Each row is a point. The window is the flat piece filled in between its corners: a triangle in 3 columns, a solid with four corners in 4, and so on. A path goes straight from each point to the next, and from the last back to the first. List the points from which the path goes on through the window.

Window (3 x 3):
[[ 0.07  2.03 -0.04]
 [ 0.80 -2.08 -0.11]
 [-1.76  1.00 -0.40]]
Path:
(1): [-1.77  2.14  0.47]
(2): [-0.83  2.85 -1.72]
(3): [ 1.10 -0.71 -1.69]
(4): [-0.03 -1.45  1.57]
(5): [-0.66  1.61  1.57]
(6): [-0.05  1.66 -1.59]
(7): [-0.03 -1.16 -1.93]
(8): [-0.88 -0.85  1.09]
(9): [-1.29 -0.79  0.26]
(10): [-0.54 -0.52 -1.47]
(11): [ 0.31  1.67 -1.40]
(12): [-0.08  1.40  0.98]
(13): [-0.99  2.84  0.85]
(14): [-1.19  3.24 -1.37]
(15): [ 1.08 -2.00 -1.04]
(16): [ 0.44 -1.70  0.44]
Through the window after points: 3, 5, 11, 15

Window (4 x 4):
[[ 1.39  2.72  1.69 -0.63]
 [ 0.99 -1.52 -1.85 -0.55]
 [ 1.49 -0.66  1.46 -0.21]
 [-1.65 -0.50 -0.15  0.98]]
Path:
(1): [-0.41 -0.12  0.68 -0.38]
(2): [ 0.18  1.22  1.02 -1.73]
(3): [2.66 2.46 1.94 1.19]
(4): [1.68 1.75 0.69 1.01]
(5): [ 0.47  0.72  0.46 -1.55]
(6): [ 0.13  0.18  1.86 -1.94]
(7): [1.76 1.32 1.93 0.49]
(8): [ 1.36 -1.57 -1.89  1.54]
(9): [ 0.23 -2.04 -1.66 -2.42]
(10): [ 0.03  1.88  1.34 -1.15]
(11): [0.75 1.82 1.53 1.40]
(12): [-0.28  0.05  0.16  1.41]
Through the window after points: 2, 4, 12

Window (8 x 8):
[[-1.76  2.20  1.08 -2.16  0.43 -0.48 -2.47 -0.37]
 [-0.35  0.22  3.22  0.87 -1.41  1.20 -0.59 -1.76]
 [-0.14  0.38 -0.11  1.06 -1.53 -5.37 -0.94 -1.40]
 [ 1.84  1.02  1.76 -1.59  0.99 -1.29 -1.18  2.36]
 [ 0.39  0.61 -1.06 -0.51 -1.87  2.86  0.18 -1.65]
 [-0.39 -0.54 -0.94  1.44 -0.90 -0.75  2.69 -1.75]
 [-0.29 -1.26  0.49 -0.84 -2.20 -0.70  0.47  1.70]
 [ 1.32 -2.44  0.26  1.78  1.80 -2.33  0.31 -1.91]]
Path:
(1): [ 0.48 -0.08 -0.03 -0.65 -1.15 -2.39  1.91 -2.58]
(2): [ 0.34 -0.85  1.50 -0.23 -0.79 -0.59  0.18 -1.50]
(3): [ 0.06 -0.85  0.52  1.50 -0.17 -0.83  0.12 -0.20]
(4): [-1.19 -0.18 -0.35  0.82 -1.54  0.15 -0.71  0.30]
(5): [-0.15 -0.19  1.77 -1.18 -1.15 -1.44  0.67 -2.32]
(6): [ 0.40 -0.97  0.65 -1.04 -0.51 -2.34  0.83 -1.48]
(7): [-0.14 -0.10 -0.02  1.31 -0.22 -1.56 -0.50 -0.68]
(8): [-0.13  0.85  0.05  0.30 -0.72 -0.57 -0.24  0.60]
(9): [ 0.77 -0.21  2.10 -2.50 -0.94 -2.46  0.14 -2.31]
(10): [ 1.29 -0.56  1.73 -1.82 -2.16 -3.00  1.72 -0.51]
(11): [-1.08  0.07 -0.28  2.17  0.95 -2.02 -1.60  0.64]
(12): [-0.28  0.16 -0.05  1.41 -0.90 -2.93 -0.59 -0.39]
Through the window after points: 2, 6, 12
